Each row of a before or after table is a point. The points were changed in one or more steps. Then noise was added and the rows were shuffled. The steps act on how far a point lies along the listed directions, d1 being the first. Write out the steps. A step turns or swaps two directions, mirrors them in a line or flattens them onto one, adds a multiple of one to another, or multiplies one. Angles are multiples of 10 degrees, from the lower direction toward the higher: turns from -170 to 170, lines from 10 to 170 but not 90. Use the fewest steps. Two steps may share a direction if one is a turn and the other turns, adds or multiplies; they go together, in the order done. Otherwise the lowest direction goes first.

Directions:
(1): [56 11  7]
(2): [ -4 -16  55]
(3): [-12  55  15]
Before (13 x 3):
[[ 14  18  -9]
 [  7  32  -8]
 [ 18  -4 -31]
 [  3   3  -9]
 [-23  16 -33]
 [ 15  30 -13]
 [-23  19 -24]
 [  6  16  20]
 [  2  19 -31]
 [  9  12  11]
 [-25 -10 121]
 [  9  28 -12]
 [ 19  16 -30]]
After, 13 rows:
[[-31  21  29]
 [ 11  17  26]
 [ 15  -4  19]
 [ 19 -27   6]
 [  9  27  11]
 [  8  -3  28]
 [ -6  16  31]
 [  8  -6  28]
 [  2   7   8]
 [ 10 -17   2]
 [ 15  -6  30]
 [ 16 -95 -64]
 [-29  11  28]]
Steps: turn d2 and d3 by -120 degrees; add -0.5 times d1 to d3

Directions:
(1): [-20 -26 -29 -58 -12 -31 -16  27  51]
(2): [ 40  53 -44  12  18 -19  41  10  32]
(3): [-27  19  31  13  40 -65  -9  38 -21]
(4): [ 15 -46  -2 -25   6 -33  65 -22 -34]
Before, 8 rows:
[[ 23  39 -17 -19  -6 -12  -9  -1  45]
 [ 38 -24 -32 -54 -33 -21  36 -21  48]
 [-43 -19  61  39  40 -24 -18 -16 -96]
 [-10 -45  51 -30  -7 -35  25 -31 -37]
 [-37 -39  31  28   2  14 -25  -3 -36]
 [-34 -31  32 -34  22 -65  -7  14 -13]
 [  4  -7 -39 -33 -16  34 -40  -8  73]
 [  4   5 -11 -15  45 -53  24  36  11]]
After (8 x 9):
[[ 42   3  -5  18  19  30  49 -27 -20]
 [ 26  45  27  31  34 -78  34  10  -8]
 [  6  19 -62  -6 -36  82 -51 -29  60]
 [  7 -13  34 -10   4 -32  20 -29 -41]
 [-24   3 -17  16 -17  38 -48  14  35]
 [ 28  75  -8  18 -10  11 -14  -4  55]
 [-34 -13  56  17  49 -45 -20   5 -42]
 [ 32  49   3  45  -2  58  -6 -30   3]]
Steps: turn d1 and d3 by 150 degrees; mirror d2 and d4 in the line at 40 degrees
